Each row is a point. Before rounding, the points of a table are all equally far from one centre. They may lie mostly on one side of it. Where is the centre, to within rounding?
In the rows, 128 means zero.

Points, 7 rows:
[[ 97 108 104]
 [106 193 125]
 [141 144 100]
 [115  98 125]
 [ 70 174 118]
 [108 108 103]
 [107 105 163]]
Centre: [106 145 135]

Points, 18 rows:
[[202 141 119 140 131 142 122 162  92 109 106]
 [165  53 100 157 155 111 118 138 136 137 130]
 [166 128  94 122 142  85 122 151 120 135 141]
 [111 133  61 125 124 123 125 154 109 102  96]
 [165 127  64 118 132 137 105 155 126  76 106]
 [122 131  89 159 103  96 118 147 155 103 154]
 [152  94 148 157 104 141 134 144 144  71  75]
 [173 103 141 155  97 117 118 163 117 122  58]
 [147  69 116 169 142 112 112 158 117 126  67]
 [172 145 139 125 109 143 151 103 171 141 136]
 [129 112 126 136 156  89 111 140 112  92 115]
 [193  89 103 151 164 123 150 122 141 105 101]
 [136 101 132 108 122  98  96 113 126  82 111]
 [138 103 145 115 119 142 115 125  82  85  94]
 [205 145  91 159 135 127 130 127 131  88 126]
 [188  95 110 157 126 129  97 163 173 141  72]
 [204  96 108 157 125 146  85 152  99 155  93]
 [201 105 163 164 121 134 109 136 155 148 105]]
Centre: [148 113 108 149 115 143 116 127 132 127 111]

Points, 27 rows:
[[156 156 137 128 157 157 135 151  78 106 106 146 101 122 120 120 156 147
  105 123 168 158  97  94]
 [169 212  88  78 157 159 124 127 103 113 115 166  86 156 134 111 148 116
  136 131  74 185 124 120]
 [133 201 140 104 161 142 177 130 109 173 160 149 125 162 115 107 132 128
  114 144 134 135  85 125]
 [111 170 141  91 135 131 167 148  83 124  84 155 108 135 136 139 127 117
  102 129 106 139  99 167]
 [120 188 133 131 156 149 140 116  95 139  91 131 125 137 154 116  91 153
  119 158 141 178 128  92]
 [143 226 130 102 150 151 174 100 106 119 167 134  83 149 107 114 127 146
  146 148  80 142  82 123]
 [135 139  94  96 141 142 101 166  99 143  92 135  74 131  92 130 137 111
  171 113 109 117 104 125]
 [139 179 114 106 186 127 134 126  71 164 109 148  71 185 104  68 140 136
  102 139  94 148  66 107]
 [113 186 105 111 176  94 134 155 105 115 130 153 137 127 102 138 111 120
  124 191 128 163 119 128]
 [156 171 129  88 129 118 114 151  87 158 108 136 147 128 164 118 136 142
  135 167 131 171  75 147]
 [134 173 142 132 140 132 157 118  77 131 116 166  85 126  69 150 148 159
  104 137  89 151  56 169]
 [158 182 110 137 166 132 110 139  77 158  88 144 120 141  89  98 149 135
   66 174 136 163 112 109]
 [119 155  81 121 129 148 168 154  87 169 122 113 126 140 126 149 121 118
  121 188 109 144  98 124]
 [166 171 105  96 135 147 159  79  71 136 132 172  73 122  95 119 132 146
  136 187 115 112  79 136]
 [142 176 100 121 125 149 152 165  78 128 113 126  70 138 130 134 144 185
   88 140 125 170  96 135]
 [154 186 115  75 171 155  87 151 107 175 123 128 117 160 110 116 132 153
  107 166 125 141 151 113]
 [103 165 161 106 117 160 144 133 104 179 123 124  95 139  99 124  92 162
  114 188  94 125 122 143]
 [175 170  79  87 156 137 104 151  70 144 126 136 136 121 137 121 119 154
  130 178 127 139  89 105]
 [161 199 108 136 145 137 169 108 128 129 130 125  96 160 135  99 141 152
  122 154 151 150  97  79]
 [143 188 113 120 161 125  92 162  90  97 128 130  66 156  88 106 131 127
  105 157 114 125 143 140]
 [153 192 112 121 146 127 136 150 137 133 109 137 112 155 117 125 127 114
  151 160 115 117  70 167]
 [140 139  86 125 122 144 148 118 136 128  91 185  93  94 127  78 140 127
  120 158 135 171  94 102]
 [102 165 112  89 150 133 146 145  76 183  99 147 123 140 122  73 110 103
  108 150 123 151 101 121]
 [122 168  96 113 172 150 119 151 103 109 149 155  72 105 104  85 177 165
  116 159 105 164  68 125]
 [111 168 107 124 142 138 108 171  85 181 104 189 120 152  91 106 119 123
  129 139  84 188  97 129]
 [117 168 122 102  98 139 139 147 103 136  98 142  79 151 160  97 150 160
  117 120 100 123 100 153]
 [165 160 148  79 151 153  95 166 100 130 104 135 108  92 112 139 144 148
  124 193 114 141  99 151]]
Centre: [146 147 126 110 142 127 127 115 107 138 126 139 100 136 106 117 134 138
 123 148  92 161 109 116]
